Each row of a before or after table is a point. One or more steps were done to the points. Then noise was added and the rows were shuffled. The steps act on columns, c1 being the first. Write out the steps. A step turns or swaps two columns, mirrors them in a line or flattens them onto one, adds a multiple of one to another, or multiplies or shifts one. Angles are multiples of 10 degrees, from the lower column toward the higher: turns from -170 to 170, lines from 10 to 170 but not 90. Use the fewest steps. Two steps may share a column if one is a turn and the other turns, adds or multiplies; they go together, in the order done. Otherwise the lowest column goes first.
(in the rows, 128 means zero)

Before (13 x 2)
[[200  98]
 [132 130]
 [152 140]
 [198 100]
 [165  52]
 [203  56]
 [138 166]
 [119 128]
 [138 151]
 [139 150]
 [171 105]
 [179  82]
 [ 66 129]]
After (13 x 2)
[[138  91]
 [135 134]
 [ 55 118]
 [130 101]
 [ 58 174]
 [131 105]
 [182 159]
 [ 60 142]
 [ 50 119]
 [117 103]
 [ 80 127]
 [ 30 154]
 [126 125]]
Steps: turn c1 and c2 by -150 degrees

Before (13 x 6)
[[151  61  92 167  58 118]
 [ 73  69 189 121 202 144]
 [ 91  61 171  89 190 170]
 [101 164 152 104 138 184]
 [139 186 111 165 114  82]
 [210  98  91 230  95 106]
 [150 167 158 119 127 101]
 [188 113 101 144  97  95]
 [168 173 166 128 129 123]
 [ 91  42 214  81 138 156]
 [167 131 123 124 148 121]
 [183 110  85 103 128  92]
 [195 105 119 162  66 155]]
After (13 x 6)
[[168 124 121 125 150 125]
 [203  86  91 230  93 114]
 [179 103  77 103 131 106]
 [149 183  98 163 115 117]
 [111 170 170 106 137 141]
 [139  57  98 165  57 112]
 [157 168 151 118 131 132]
 [ 80  70 179  86 191 151]
 [ 60  79 188 124 205 152]
 [ 75  49 213  77 139 159]
 [190  96 130 161  65 127]
 [178 164 161 130 133 141]
 [186 104  93 142  96 116]]
Steps: turn c1 and c2 by -10 degrees; flatten c3 and c6 onto the line at 20 degrees

Before (8 x 11)
[[130 141 118 154  86 115 172 132 122 143 150]
 [141 174 167 118 161 142 136 100 161 111  63]
 [150 127  77 136 139 154 134 133 153 101  84]
 [173 146 140 126 100 138 161 178 128 123 142]
 [137 127 110 111  82 178 122 119  93 112 138]
 [159  98 113  92 129 129 118 117 113 164 113]
 [186 138 123 150 129 155 176 117 170 128 112]
 [154 153 139 139 175 146 145 109 141 113 159]]
After (8 x 11)
[[175 164  82 121  86 138 121 105 128 123 140]
 [141 154 125 132 140 143  90 175 165 128  63]
 [137 124 145 107   7 178 127 120 107  95 139]
 [155 153 136 145 149 146 110 147 144 121 159]
 [189 180 141 149  88 155 137 131 163 150 112]
 [150 133 157 124 100 156 131  84 163 118  83]
 [133 175 130 150 104 114 130 116 116 140 150]
 [155 107 147  87 129 129 151 121  95 152 112]]
Steps: turn c2 and c7 by -70 degrees; turn c3 and c8 by 130 degrees; add 0.3 times c8 to c4; add -1.5 times c6 to c5; turn c9 and c10 by 30 degrees
